Every row gives one point. Examples show where two turns around zero, p and q, send a point. Write where each new point lands after one turn and then the other. Backwards means that the second turn is done in reverse. Each puzzle has new turns, and all numbers are rounded.

Turn p:
[0.013 0.132 -0.148] => [-0.003 0.132 -0.149]
[-0.053 0.107 0.285] => [-0.237 0.001 0.199]
[0.125 -0.180 -0.059] => [0.218 -0.046 0.045]
[0.043 0.004 0.010] => [0.019 0.029 0.028]
[-0.071 0.100 0.155] => [-0.181 0.005 0.080]
[-0.058 -0.163 -0.242] => [0.183 -0.121 -0.201]
Turn q:
[-0.372 -0.027 -0.132] => [-0.229 -0.077 -0.313]
[-0.015 0.107 0.146] => [0.155 0.059 -0.075]
[0.056 -0.025 0.007] => [0.006 0.018 0.059]
[0.193 0.044 -0.043] => [0.081 -0.068 0.173]
[0.138 -0.098 0.022] => [-0.011 0.069 0.156]
Where do these land?
q, then p: [-0.218 -0.015 -0.131] => [0.040 -0.144 -0.207]
q, then p: [0.000 -0.250 -0.127] => [-0.233 -0.151 -0.038]
p, then q backwards: [-0.033 0.147 0.253] => [0.072 -0.260 -0.119]
p, then q: [0.035 0.062 0.156] => [0.074 0.091 -0.125]
p, then q: [0.108 0.074 -0.165] => [0.092 -0.179 0.063]
p, then q: [0.108 -0.019 0.014] => [0.102 0.021 0.038]

Turn p:
[-0.009 -0.149 0.107 0.012 -0.008 -0.133] => [0.176 -0.039 0.050 0.086 0.074 -0.060]
[0.002 0.126 -0.112 -0.090 0.268 0.063] => [-0.042 -0.039 -0.077 -0.130 -0.293 -0.002]
[-0.041 -0.049 0.043 -0.151 0.121 0.152] => [-0.063 -0.218 -0.020 -0.061 -0.081 -0.066]
[-0.199 0.159 -0.073 0.122 0.000 0.021] => [-0.151 0.099 0.000 0.167 -0.129 0.091]
[0.216 -0.001 0.132 -0.034 -0.158 -0.096] => [0.094 0.078 0.150 -0.140 0.203 -0.033]
[-0.214 0.036 0.081 0.452 -0.067 0.120] => [-0.226 0.217 -0.045 0.384 0.036 -0.167]
[0.170 -0.068 -0.165 -0.150 -0.009 -0.027] => [0.103 -0.039 -0.121 -0.210 0.048 0.103]
[0.075 -0.053 -0.014 -0.163 -0.148 -0.100] => [0.107 -0.059 0.063 -0.097 0.142 0.136]
Turn q:
[-0.057 -0.025 0.187 0.181 -0.267 -0.092] => [0.095 0.344 0.033 0.003 -0.010 0.152]
[0.115 -0.030 0.187 0.141 0.038 0.213] => [0.039 0.012 -0.064 0.300 -0.080 0.116]
[0.170 -0.022 -0.262 -0.124 0.071 0.090] => [-0.175 -0.221 -0.068 0.016 0.192 -0.075]
[0.101 -0.085 0.091 -0.145 -0.084 0.039] => [-0.189 0.063 0.085 0.089 -0.023 -0.006]
[-0.088 -0.169 0.057 0.257 0.013 -0.081] => [0.086 0.107 -0.183 -0.080 -0.114 0.201]
[-0.011 0.059 -0.150 -0.168 0.042 0.164] => [-0.070 -0.124 -0.029 0.057 0.079 -0.229]
[-0.092 0.149 -0.037 0.064 0.114 -0.221] => [0.193 -0.090 0.090 -0.207 -0.014 0.039]
[-0.138 0.123 -0.075 -0.207 0.072 -0.113] => [0.018 -0.091 0.138 -0.180 -0.028 -0.200]
Where do these land?
q, then p backwards: [-0.085 -0.137 -0.130 -0.158 0.042 0.186] => [-0.004 -0.071 0.015 0.118 0.126 0.263]
p, then q backwards: [-0.060 -0.159 -0.003 -0.086 -0.063 0.010] => [0.102 0.071 -0.097 0.067 0.095 0.045]
p, then q: [-0.259 0.053 0.201 0.052 0.091 0.109] => [0.114 0.261 -0.085 -0.097 -0.107 0.156]
q, then p: [0.235 0.216 -0.177 0.099 0.008 -0.120] => [0.062 -0.172 -0.105 -0.096 -0.123 -0.298]
p, then q backwards: [0.266 0.055 -0.089 0.047 -0.015 -0.032] => [-0.163 -0.041 -0.091 0.064 -0.159 -0.138]
q, then p backwards: [-0.176 -0.214 0.007 0.072 -0.043 0.070] => [0.060 0.038 -0.199 0.146 0.141 0.054]
p, then q: [-0.303 0.135 0.191 0.009 0.029 -0.148] => [0.143 0.268 -0.021 0.172 -0.079 0.201]
p, then q: [0.079 0.018 0.067 -0.003 0.137 -0.088] => [-0.067 0.052 0.149 -0.004 0.064 0.064]
q, then p backwards: [0.303 0.033 -0.068 -0.031 -0.186 0.013] => [-0.073 0.012 0.060 0.047 -0.344 0.059]

Turn p:
[-0.063 0.026 -0.074 -0.122 -0.012 -0.104 0.169 -0.243] => [0.000 -0.118 -0.047 -0.178 0.174 0.042 -0.095 0.187]
[-0.141 -0.108 0.076 0.082 0.127 0.139 -0.265 0.082] => [-0.031 0.097 0.180 -0.032 -0.233 -0.132 -0.061 -0.192]
[0.174 -0.127 -0.094 -0.283 0.104 0.005 -0.055 -0.092] => [-0.041 -0.109 -0.046 -0.129 0.235 -0.219 0.081 -0.125]
[0.222 -0.199 -0.220 0.076 0.268 0.147 -0.119 0.109] => [0.173 -0.093 0.176 0.073 0.110 -0.095 0.073 -0.402]
[-0.005 0.091 0.077 -0.080 0.045 -0.192 0.242 -0.019] => [-0.112 -0.041 -0.037 -0.093 0.123 0.209 0.108 0.154]
[0.027 0.084 0.188 0.207 -0.170 0.000 0.013 -0.021] => [-0.027 -0.032 -0.005 0.208 -0.186 0.048 0.005 0.183]
[-0.053 0.007 0.081 0.147 -0.074 0.299 -0.147 0.202] => [0.141 0.125 -0.019 0.115 -0.338 -0.078 0.039 -0.132]
[-0.209 0.244 0.076 0.000 -0.062 0.034 -0.056 -0.036] => [-0.092 0.047 -0.143 -0.077 -0.206 0.090 -0.162 0.066]
[-0.105 -0.021 0.003 -0.032 -0.118 -0.113 0.168 -0.014] => [0.023 0.091 -0.013 -0.055 0.080 0.082 0.007 0.206]
[0.153 0.003 -0.112 0.004 -0.109 -0.214 0.051 0.033] => [-0.032 0.032 -0.048 0.168 0.242 0.053 0.007 0.055]
Turn q:
[0.221 0.009 0.129 -0.184 0.148 0.057 -0.119 -0.109] => [0.016 0.290 -0.132 0.055 -0.178 -0.111 -0.026 0.036]
[-0.008 -0.103 0.129 -0.159 0.043 0.122 0.035 0.177] => [0.074 0.104 -0.038 -0.099 -0.114 0.148 0.181 0.082]
[0.024 -0.094 -0.077 0.154 -0.040 0.013 -0.176 0.039] => [-0.036 -0.067 0.142 0.182 -0.049 0.057 -0.060 0.069]
[-0.188 -0.071 -0.220 0.097 0.098 0.068 0.167 -0.097] => [0.068 -0.194 -0.077 0.057 0.267 -0.066 0.074 0.131]
[-0.136 0.240 0.106 -0.112 0.118 0.046 0.065 0.137] => [-0.089 -0.056 -0.261 -0.204 -0.068 0.109 0.031 -0.026]
[0.158 -0.146 -0.237 0.188 -0.097 -0.001 0.150 0.015] => [0.011 -0.075 0.294 -0.011 0.152 -0.141 -0.017 0.185]
[-0.220 0.192 -0.066 0.081 0.219 -0.085 0.042 -0.089] => [-0.170 -0.165 -0.271 0.040 0.161 -0.039 -0.019 -0.048]
[0.048 -0.127 -0.202 0.165 -0.053 0.042 0.021 -0.048] => [0.046 -0.102 0.171 0.108 0.109 -0.083 -0.039 0.141]
[-0.090 0.086 0.109 -0.194 -0.200 -0.275 -0.203 0.150] => [-0.070 0.144 0.052 -0.060 -0.030 0.321 -0.144 -0.296]
[0.063 -0.125 0.211 0.126 -0.091 -0.110 0.127 -0.029] => [-0.031 0.008 0.185 -0.019 -0.038 -0.117 0.193 -0.171]
[0.129 0.139 0.119 -0.163 -0.145 0.122 -0.107 -0.145] => [0.180 0.114 -0.066 -0.052 -0.213 -0.079 -0.174 -0.104]
Where do these land?
q, then p backwards: [0.068 0.108 0.028 -0.024 -0.106 0.171 -0.187 -0.102] => [-0.096 0.085 -0.048 0.159 -0.095 0.189 -0.104 -0.062]
q, then p backwards: [-0.064 -0.001 0.253 0.028 -0.086 -0.277 -0.019 0.011] => [0.057 0.022 0.003 -0.019 0.275 -0.016 -0.154 0.224]
q, then p: [0.138 -0.062 0.014 0.006 -0.117 0.171 0.070 -0.118] => [-0.144 -0.006 -0.044 0.175 0.111 -0.011 0.126 0.058]
p, then q backwards: [-0.039 -0.145 0.002 -0.159 -0.113 0.205 0.149 0.082] => [0.052 -0.089 0.094 -0.166 0.031 0.179 0.216 -0.072]
q, then p: [0.020 -0.201 -0.050 -0.163 0.155 0.051 -0.111 0.006] => [0.106 -0.023 -0.111 0.127 -0.093 0.213 0.026 -0.119]
q, then p: [-0.251 0.048 -0.156 0.120 0.029 -0.295 -0.162 -0.115] => [0.065 -0.139 0.331 -0.089 -0.142 -0.021 -0.231 -0.128]
q, then p backwards: [-0.039 0.159 -0.085 0.053 0.297 0.072 0.186 -0.108] => [0.142 0.066 0.053 -0.302 -0.177 -0.006 -0.009 -0.162]
p, then q: [-0.048 -0.149 0.043 0.135 -0.091 -0.061 0.048 0.324] => [-0.097 -0.184 -0.050 -0.228 -0.159 -0.190 -0.034 -0.058]
q, then p: [0.215 0.244 -0.049 0.004 0.032 -0.036 0.026 0.020] => [-0.186 0.206 -0.077 -0.064 0.030 -0.069 -0.135 -0.022]

Turn p:
[-0.065 -0.025 0.109 0.135 -0.046 -0.156 -0.036 -0.231 -0.094 0.122 0.048] => [-0.092 0.157 -0.013 -0.123 0.118 -0.116 -0.079 -0.104 0.118 -0.067 -0.176]
[-0.015 0.149 -0.225 -0.142 0.063 -0.053 0.014 0.143 -0.051 -0.015 -0.061] => [-0.115 -0.128 -0.120 0.174 -0.039 0.116 -0.030 0.049 -0.104 0.153 0.011]
[-0.183 -0.228 0.099 0.068 0.013 0.025 0.010 -0.141 -0.192 -0.024 0.174] => [0.104 0.134 -0.097 -0.191 0.221 -0.210 0.012 0.007 -0.106 -0.071 -0.066]
[0.002 0.135 0.008 0.057 0.209 0.001 0.179 -0.003 0.020 -0.072 0.055] => [-0.132 -0.033 0.092 -0.033 -0.046 -0.030 -0.184 0.053 -0.161 -0.032 0.107]
[0.125 0.184 -0.126 -0.023 -0.210 0.180 0.023 0.172 0.121 0.105 -0.055] => [0.008 -0.241 0.021 0.008 -0.151 0.141 0.091 -0.118 0.153 0.173 0.155]
[-0.043 -0.236 0.009 0.222 -0.088 -0.077 -0.015 -0.196 -0.073 -0.083 -0.069] => [0.032 0.112 -0.034 -0.148 0.248 -0.003 -0.003 0.122 0.164 -0.176 -0.076]
[-0.009 0.070 -0.082 -0.020 0.116 -0.133 -0.002 0.061 0.171 -0.103 0.199] => [-0.014 -0.023 0.108 0.117 -0.080 -0.148 -0.141 0.179 -0.036 0.138 -0.004]
[-0.083 -0.002 0.065 -0.147 0.070 -0.176 0.239 -0.088 0.089 -0.120 0.106] => [0.099 0.153 0.006 0.075 0.000 -0.049 -0.333 0.037 -0.100 0.028 0.054]
[0.077 0.188 -0.185 -0.199 0.116 0.144 0.019 0.028 0.283 0.083 -0.061] => [-0.087 -0.140 0.113 0.328 -0.113 0.016 0.006 -0.094 0.009 0.091 0.251]
[-0.090 -0.152 0.191 0.151 -0.178 0.099 -0.223 0.121 -0.073 0.107 -0.233] => [0.129 -0.092 -0.126 -0.127 -0.058 0.048 0.274 -0.083 0.148 -0.259 -0.183]
[0.291 -0.192 0.074 -0.023 -0.129 0.192 -0.215 0.316 -0.172 0.222 -0.217] => [0.149 -0.157 0.084 -0.061 -0.041 0.321 0.481 -0.157 -0.028 -0.024 -0.183]
[-0.005 0.109 0.062 -0.079 0.065 -0.044 0.006 -0.181 -0.028 -0.221 0.113] => [-0.083 0.258 -0.033 -0.017 -0.059 -0.085 -0.091 0.108 -0.058 0.046 0.110]
Turn q:
[0.056 0.322 0.156 -0.102 0.042 0.115 0.050 0.064 0.079 -0.004 -0.194] => [0.050 0.249 -0.143 -0.093 -0.096 0.221 -0.075 0.041 0.210 0.059 -0.017]
[-0.151 -0.125 0.013 -0.010 0.059 -0.021 -0.008 -0.006 0.130 0.294 -0.002] => [-0.119 0.003 -0.097 -0.039 0.013 -0.104 0.190 -0.213 -0.043 0.141 0.082]
[-0.080 -0.047 0.081 0.184 -0.050 0.026 0.048 0.031 -0.112 -0.033 0.001] => [-0.068 0.022 0.031 0.118 0.078 0.027 -0.116 0.019 -0.141 0.088 -0.027]
[0.017 -0.172 0.047 0.020 0.135 -0.002 -0.069 0.016 -0.052 0.044 -0.313] => [0.158 0.183 -0.146 0.132 0.107 -0.094 -0.008 -0.186 -0.048 -0.060 0.009]
[-0.090 0.104 -0.157 0.018 -0.333 0.037 -0.100 -0.059 0.365 -0.104 0.101] => [0.071 -0.238 -0.002 -0.378 -0.089 -0.130 -0.132 0.153 0.029 0.219 0.071]
[-0.130 -0.063 -0.011 -0.108 0.096 0.073 -0.010 0.004 -0.103 -0.147 0.090] => [-0.002 -0.131 -0.046 0.088 0.030 0.025 0.045 0.025 0.009 -0.046 -0.233]
[-0.023 -0.141 -0.062 -0.031 0.092 -0.563 0.010 0.050 -0.125 0.189 -0.109] => [0.203 0.154 0.333 0.071 0.108 -0.042 0.371 -0.212 -0.169 -0.011 0.103]
[0.161 -0.257 0.195 -0.010 -0.252 -0.190 -0.014 0.063 -0.071 -0.079 -0.003] => [-0.020 0.106 0.233 -0.095 0.355 -0.137 -0.084 0.031 -0.063 -0.115 0.005]
[0.114 0.104 0.011 -0.009 0.083 0.056 -0.172 0.097 -0.204 -0.084 0.067] => [-0.016 0.116 0.046 0.153 -0.118 -0.055 -0.017 0.181 0.054 -0.125 -0.136]
[0.111 -0.019 -0.191 0.000 -0.052 0.194 0.125 0.090 -0.134 0.024 0.102] => [-0.119 -0.087 -0.124 0.037 -0.036 0.066 0.022 0.205 -0.130 -0.182 0.077]
[-0.088 -0.078 0.049 0.031 0.107 0.142 0.071 -0.054 0.002 -0.164 0.046] => [-0.023 -0.159 -0.095 0.126 0.072 0.058 -0.103 -0.027 0.052 0.014 -0.110]
[0.005 -0.007 -0.057 -0.030 -0.033 0.088 -0.007 -0.193 -0.208 -0.035 0.099] => [-0.092 -0.102 0.049 0.021 -0.116 0.030 -0.089 -0.033 -0.108 -0.181 -0.124]
[0.099 0.378 -0.073 0.047 0.109 0.045 0.075 -0.102 0.433 0.099 0.117] => [-0.025 -0.116 -0.039 -0.140 -0.308 0.135 -0.004 0.016 0.351 0.198 0.300]
Where do these land?
p, then q backwards: [-0.231 -0.039 0.047 -0.023 -0.113 0.082 -0.062 0.125 -0.031 0.110 -0.190] => [-0.045 -0.106 -0.166 -0.177 0.184 0.142 0.024 -0.101 0.034 -0.031 -0.083]
q, then p: [0.092 0.094 0.106 0.002 -0.062 -0.200 -0.003 -0.059 -0.293 -0.022 -0.085] => [-0.116 0.146 -0.056 -0.185 -0.266 0.055 0.068 -0.028 -0.031 -0.107 0.075]
p, then q: [0.149 0.043 -0.150 -0.054 -0.056 0.123 0.206 -0.276 0.033 0.051 -0.015] => [-0.235 -0.151 0.015 0.083 -0.191 -0.035 0.036 -0.103 0.200 0.099 -0.074]
p, then q: [0.093 -0.073 -0.013 -0.144 0.163 -0.023 -0.264 -0.085 0.054 0.047 -0.133] => [0.022 0.006 0.020 0.136 0.019 0.236 -0.190 0.016 -0.069 0.192 0.093]
q, then p: [-0.159 0.106 0.168 0.059 -0.076 0.015 0.147 -0.029 -0.030 -0.047 -0.002] => [-0.060 -0.058 -0.058 0.034 -0.002 -0.065 0.184 -0.186 -0.033 -0.112 0.044]
q, then p backwards: [0.129 -0.120 0.091 -0.088 -0.100 0.181 -0.173 0.085 -0.031 0.034 0.123] => [-0.175 0.043 -0.005 0.211 0.107 -0.083 -0.126 -0.165 -0.033 -0.060 0.035]
q, then p: [0.047 0.055 0.010 0.111 -0.163 -0.112 -0.044 0.123 0.203 -0.055 -0.178] => [-0.065 0.014 0.185 0.093 -0.126 -0.017 0.060 -0.119 -0.093 0.214 -0.118]
p, then q: [0.185 -0.164 0.046 0.064 0.264 -0.054 -0.176 0.019 0.200 0.253 0.125] => [0.009 0.233 0.152 0.131 0.256 0.140 -0.190 -0.230 0.061 0.138 -0.002]
q, then p: [-0.107 0.115 -0.300 0.015 -0.132 -0.150 0.053 0.059 0.121 -0.128 0.251] => [0.393 -0.059 0.091 -0.080 0.049 0.132 0.065 -0.132 -0.155 0.030 -0.128]
q, then p: [-0.173 -0.175 -0.291 0.113 0.116 0.043 0.178 0.121 -0.196 -0.221 -0.160] => [-0.138 -0.128 0.134 -0.243 0.272 0.230 0.205 0.164 -0.150 -0.024 -0.029]
p, then q backwards: [-0.097 0.086 0.156 0.276 -0.118 0.209 0.079 -0.181 0.145 -0.010 -0.042] => [0.333 -0.031 -0.015 -0.146 -0.066 0.011 -0.064 -0.188 0.224 0.090 0.035]
q, then p: [-0.007 -0.045 -0.017 -0.169 0.091 -0.254 0.049 0.012 0.032 -0.078 0.139] => [0.155 0.065 0.176 -0.031 -0.019 0.072 -0.130 -0.042 -0.085 -0.178 0.099]
q, then p: [0.080 0.117 0.146 -0.161 0.184 0.138 0.011 0.084 -0.206 0.066 0.168] => [0.020 -0.208 -0.179 -0.035 -0.120 -0.019 -0.126 0.100 0.116 -0.178 0.200]
